Each row is a point. A path goes straight from each point to the next, and from the last back to the first. The post is the endless flat space through its rows: a point in 2 columns, a line in 3, a plane in 4, and so on, so that a path can go around it. Count how often the path circles the post. Going back the other way cancels.

Post:
0: 6.6 5.0
Path, 28 rows:
0:  42.3 -22.7
1:  19.1   4.4
2:  -2.1  38.6
3:  -7.2   9.2
4:   8.1 -30.3
5:  25.8 -23.1
6:  13.6   8.6
7: -13.8  42.0
8: -19.2  19.6
9:  -1.4 -13.9
10:  25.7 -29.2
11:  40.2 -15.4
12:  14.2  11.9
13:   5.8  35.3
14: -25.5  23.4
15:  -9.3  -1.3
16:  39.7 -38.1
17:  26.2  -0.8
18:  19.2  10.2
19:  -6.8  36.6
20: -13.5  13.5
21:   5.8  -9.5
22:  17.5 -16.9
23:  30.2  -3.9
24:  18.3  31.0
25: -16.0  26.0
26:  -9.5   4.2
27:  -2.2 -14.9
Times around: 5

Post:
0: 13.5 -2.5 35.4  3.8
1:  6.3 -0.2 10.9  4.0
2:  2.3 13.1 -4.1 39.3
Path, 25 rows:
0:  -5.9 -28.0  20.0  -9.5
1:  21.9 -11.6 -13.2   2.5
2:  15.6  25.1  -8.5   4.6
3: -14.7  23.1  13.7  22.4
4: -13.1  10.1  25.4  42.3
5:  18.4 -14.7  16.4  29.6
6:  41.5   0.2  41.8  30.0
7:   6.0  20.0  -0.2  14.9
8:  -6.5 -14.6  44.4 -30.1
9: -18.3  17.0  16.7  78.8
10:  19.7 -18.5  36.7  23.4
11:  22.6   4.6  36.7  13.3
12:   5.0  18.2  25.5  34.1
13: -21.8  -0.6  17.0  16.6
14:  -4.1  -4.1 -14.7  20.3
15:  11.3  -3.6   5.3  25.0
16:  17.0  11.4   0.0  17.1
17:  -9.5  13.7  19.7  -4.4
18: -19.1  -2.9  -1.9  -6.0
19:   7.7 -16.0  17.2  23.1
20:   5.1 -11.6 -37.4  -1.3
21:  28.9   3.4  -4.0  21.6
22:  16.9  24.5  -6.2  -3.6
23: -21.0  18.4 -20.0  33.0
24:  11.8   3.6  52.1  41.1
Times around: 5

Post (7 x 8):
0:   1.5  -4.8 -17.1 -10.1   8.2 -22.5 -22.9 -14.8
1:  -4.6  14.7   6.0 -13.3 -26.9  -9.4  13.2  -1.1
2:  -4.6  16.0 -23.4   0.2  -9.2   5.5  36.4  11.3
3:  -9.6   7.5   8.1  -1.8   7.2  -5.7   2.5  10.7
4: -10.6  38.3 -31.0   0.6 -21.4   7.6  12.2  -3.9
5:   0.8   5.2   7.9 -46.0  -4.1  -3.1  23.0  -6.0
6:   0.8 -39.4  10.0 -17.9  -4.2  14.4 -18.9   5.1
Path:
0: -34.3 -19.4   5.5  -2.5 -20.1 -12.0   9.8  18.0
1:  15.5  16.1 -62.3 -60.2  13.9   7.4   9.0 -12.3
2:   8.9  73.6  49.3   2.2 -16.9  -2.3   6.1  20.4
3:  -7.3   1.2  21.0 -25.2 -23.8   9.7  -5.3 -13.4
4: -24.7  -6.7 -10.4 -14.2  -6.9   7.3  -2.4 -20.0
5: -16.7  20.4   1.7 -20.9 -48.3   2.9  12.3  -5.9
6: -10.3  -7.6  -5.1 -46.1  23.4  -7.5   3.2 -24.2
7:  10.0  38.5  32.4  -9.8 -26.5 -21.0  10.0 -20.6
8:  18.7  -2.0  11.9  -5.4 -44.0  -4.7  -8.3  10.6
9:  -9.3  19.7 -32.0  -3.7   9.6 -15.2  10.9   2.3
10: -21.1  -2.3 -14.0  -9.8  17.4  -1.0  21.7   7.7
11: -10.7  27.3 -28.0  26.1 -12.7   2.1  24.5  -8.7
12:  15.5  32.0  45.8 -14.8  -1.1 -17.9  -0.9   5.9
13:   6.2  33.0 -55.0 -44.0  21.1 -20.1  10.0 -26.8
14: -17.9   9.5 -21.3 -17.6 -17.1   4.7  -2.7  -2.7
15: -20.0  -4.6 -13.5  26.6  -9.4 -14.0  32.3  17.7
16:   4.7  14.5   2.7  13.5 -15.3   1.0  14.3  -3.3
17:  12.6  46.6  36.9 -13.6 -26.5  -7.1 -30.7   3.1
18: -15.6  16.1 -46.7  44.7 -41.0  26.4  -1.2  24.9
19: -31.5  -1.4 -25.5  20.8 -31.8  11.5  33.7  19.6
20: -13.7  -7.2  67.7 -43.0 -17.1  -7.5   5.8  -3.8
21: -14.2 -14.4 -56.4  40.7   0.5   9.4  17.2  20.6
22: -24.3  19.3  32.7 -21.1 -18.6  25.6  -9.7  19.7
23:  29.9 -13.3 -26.2  -9.5  18.4  28.8 -12.7  11.9
24:  17.1 -10.6   5.2 -27.9  12.9 -20.3  38.7 -12.6
25: -24.0 -13.0  -0.5   1.7  10.8 -20.6  12.4  -3.7
Times around: 1

Post:
0: -17.7 -17.5  18.1  13.8  11.6 -18.0  -2.4  -5.3  15.8
1:   5.9  34.3  -3.5  21.5 -24.7   8.5 -25.7   8.3 -30.5
2:  -6.4   3.9   1.8  19.4  28.3   4.7  18.0  26.1 -27.5
3:   7.8  30.3  12.1  11.2  23.7  27.8  -2.4 -23.9 -11.1
4:  -3.7   3.1   0.8 -38.8  12.9 -16.1   7.7  22.2 -28.4
5: -19.5  -5.4 -21.4   7.3  -8.6 -29.0  -6.2  12.4 -22.2
6:   7.7  18.3  -0.5 -10.9   1.5 -24.8  -2.2  -7.5  11.3
7: -10.4  -0.3   9.1  -1.5  16.1  15.4   2.6 -11.8  32.2
Path (22 x 9):
0:  33.1  31.2  -8.3 -22.2   4.9  -0.5   3.8  18.2 -26.9
1:   7.0  22.6  12.2   0.8  18.9  16.8  30.0   3.8   2.4
2: -15.2  16.7   8.7  -1.8 -15.8 -12.6  -8.9   3.0  22.5
3:   8.4  -2.4 -10.9 -28.0 -13.0 -34.9  24.9  10.6   2.7
4: -11.0 -33.6  -2.3  20.5  68.1 -26.9  43.4  10.3 -26.6
5: -20.5 -17.5 -28.5 -24.0   1.9  -3.0 -28.2  26.6   3.8
6: -29.4  -8.7  22.2  -7.9  -4.9   7.2  -7.6  27.5  -2.3
7:  -8.7  23.2  -8.3  16.0  29.4  -2.9  35.9 -21.0 -40.8
8:  30.1  20.7 -11.6  21.1   4.5 -47.2   9.1  -5.4 -23.0
9:  -0.9 -20.6   0.5  -7.8  23.9 -14.0  16.2  -1.7 -26.4
10: -10.6   4.4  26.2   9.1   1.5   7.3   2.2   9.0   4.5
11: -25.0  -1.4  10.9 -56.3 -21.3 -15.6   2.8   1.1  -0.8
12:  18.4  21.9 -20.1  10.9  14.2   5.2  29.4  18.5 -54.1
13: -19.4 -13.0 -12.1  -9.4 -23.6 -20.5 -41.2 -19.3  -6.4
14: -31.7  14.5 -12.4  37.5 -30.6   6.9 -63.4 -12.2  -1.3
15:  16.2   4.3 -11.7   4.8  26.6 -35.0  14.2  16.2  17.0
16:   5.3  26.7   9.4 -30.5  -3.9 -37.4 -31.1 -10.6 -37.2
17: -20.7  27.9  27.2  20.8 -44.5  -0.4 -41.0 -24.7 -73.2
18: -10.5  23.2  23.1 -26.5  -1.9  28.3  -1.0   2.4  20.3
19:  -5.2  -2.8  37.5  40.0  27.7  -0.4  10.6 -18.1  15.9
20:  16.6   9.7 -18.4  39.3  38.9  16.1  27.9   0.0 -28.4
21:  -4.3 -13.0   4.2   2.5  33.8 -30.4  -0.6  42.3 -24.7
Times around: 2

Post (11 x 12):
0:  -3.0   2.5 -11.8  -9.0 -19.9   3.7  -5.1   7.8   0.7   1.0   1.5 -27.6
1: -13.5   0.5  27.5  -3.3   2.9 -16.9  10.5  -5.9 -30.9  10.1 -11.7 -15.3
2: -18.6  12.7   2.3   5.5  -3.1 -17.9 -16.3  -7.9   9.3  12.1  16.8  -9.2
3: -30.1 -15.0  56.5  39.6  19.1  34.7  24.1 -24.8 -30.8 -48.9 -22.9  13.9
4: -19.7  -3.7  -9.5  -3.8   4.9 -10.7  -5.3 -12.8  -5.8  11.6  -7.7  -1.4
5: -25.2 -13.2  -7.7  13.1   7.6  -6.5  10.7   8.6   9.3  -5.1  -0.6 -13.8
6:  15.8  31.5 -24.3  11.0  28.0  40.7  10.9  23.2  22.0  29.8 -18.7 -15.8
7:   1.7  31.4 -10.0 -21.6  10.7  24.5  25.9   7.0  34.1   4.2  24.3  -2.1
8:  25.6  -6.2   7.5  -9.1 -26.5 -31.9   4.9   0.6 -28.7  30.5   6.2 -16.1
9: -14.5  -1.7  18.2   2.4 -10.2   5.5  -8.5  -6.0  43.3   8.6  -2.2 -22.9
10:  -8.0 -12.0  -8.2  -9.2  -9.8   7.8  -1.0   7.8 -21.1  42.9  16.5 -17.8
Path (25 x 12):
0:  34.5 -14.2  -8.1  10.6   4.9  24.2  34.0   0.4 -12.1 -13.6 -31.7 -42.3
1: -10.4 -56.2  -9.2  26.0 -23.5   2.3  23.4   9.9   3.8  19.6 -23.3 -43.2
2: -18.5  19.6 -15.1  -8.6 -23.9  19.6  -5.3   3.3   0.4  25.8   2.6 -22.0
3: -14.1  -9.9   4.8  12.2   6.8 -35.7  -3.5 -16.5  -2.1  18.6 -49.6 -36.9
4: -44.2 -60.0 -15.9 -37.5 -11.4   3.0  26.1 -16.9 -47.9  34.8  14.5   5.5
5: -21.7  45.2  19.2  10.3  -1.3  25.3 -10.3  13.3  44.8  12.1  -4.1 -34.1
6:  -5.5  10.3 -42.5 -17.1 -12.5  -1.7   6.3 -13.8  17.0   8.3  -0.4 -27.6
7: -41.7   3.3 -11.2   1.4  26.8 -30.1 -18.8 -35.1  30.2  27.0  25.0 -16.2
8:   1.0  35.9 -21.5 -35.3  27.0  -1.2   4.2  12.9  28.3   2.7 -18.2 -23.7
9:   8.3   9.7  -3.8  -6.1 -13.2  -7.0   7.0  19.3   6.6   0.2 -11.5 -24.6
10: -16.1  38.5   7.6  -4.0  17.4 -26.1   0.9  -1.7 -18.6  47.7 -17.5   9.4
11: -50.8 -16.5  46.4 -11.8  13.2 -22.7  18.1   4.7 -24.1  19.8 -13.9  -0.8
12:  23.4 -11.0   7.9  28.4 -15.0  10.7  -4.6  10.9 -15.6  26.8 -26.9  -7.6
13: -25.2 -17.5  -5.6  23.8  21.7  18.6  23.1   6.6   2.9  45.8 -26.0 -17.4
14:  -3.9 -14.6   6.1 -27.5 -18.0   7.8  10.3  -3.6  -0.3  -3.2 -19.5 -70.6
15: -31.0  19.0 -21.0 -17.5  38.4  12.0  21.0  21.7  40.2 -20.3 -13.7 -53.2
16: -29.6  -3.2   3.4  30.5   2.9   3.4  -2.0  11.8  -2.1   5.4 -14.3 -43.8
17:  28.2  10.1   6.7  32.2   0.8  37.6   3.8  15.1  -0.7  38.2 -34.5 -23.9
18:  14.2  16.8   3.6   2.5 -21.0 -20.0 -26.5  -0.3  35.7  23.0 -20.4 -15.0
19:  -4.4  43.7  -5.9   6.1  20.5  25.9 -12.5   0.5  24.3  -7.9  33.6  48.8
20:  -6.6  -5.7 -25.4   9.2 -22.2  -4.6  -8.9   0.5  33.0  31.0  17.0  -6.7
21: -38.3  19.6  -6.1  17.0  13.2   6.9 -20.2 -24.0  33.6  43.6   7.0 -20.0
22: -15.7  22.7 -38.0   2.1  30.7   9.2 -29.8 -13.8   1.2   0.7 -27.9 -18.7
23: -18.1  -2.0 -29.7  12.8  40.2 -10.5   8.8  17.4  15.0  -8.0 -23.7 -14.2
24:  -9.7 -24.9  -6.8 -41.0  13.2 -26.8   4.1  -5.2 -15.1  40.4  -1.0  -2.2
Times around: 1
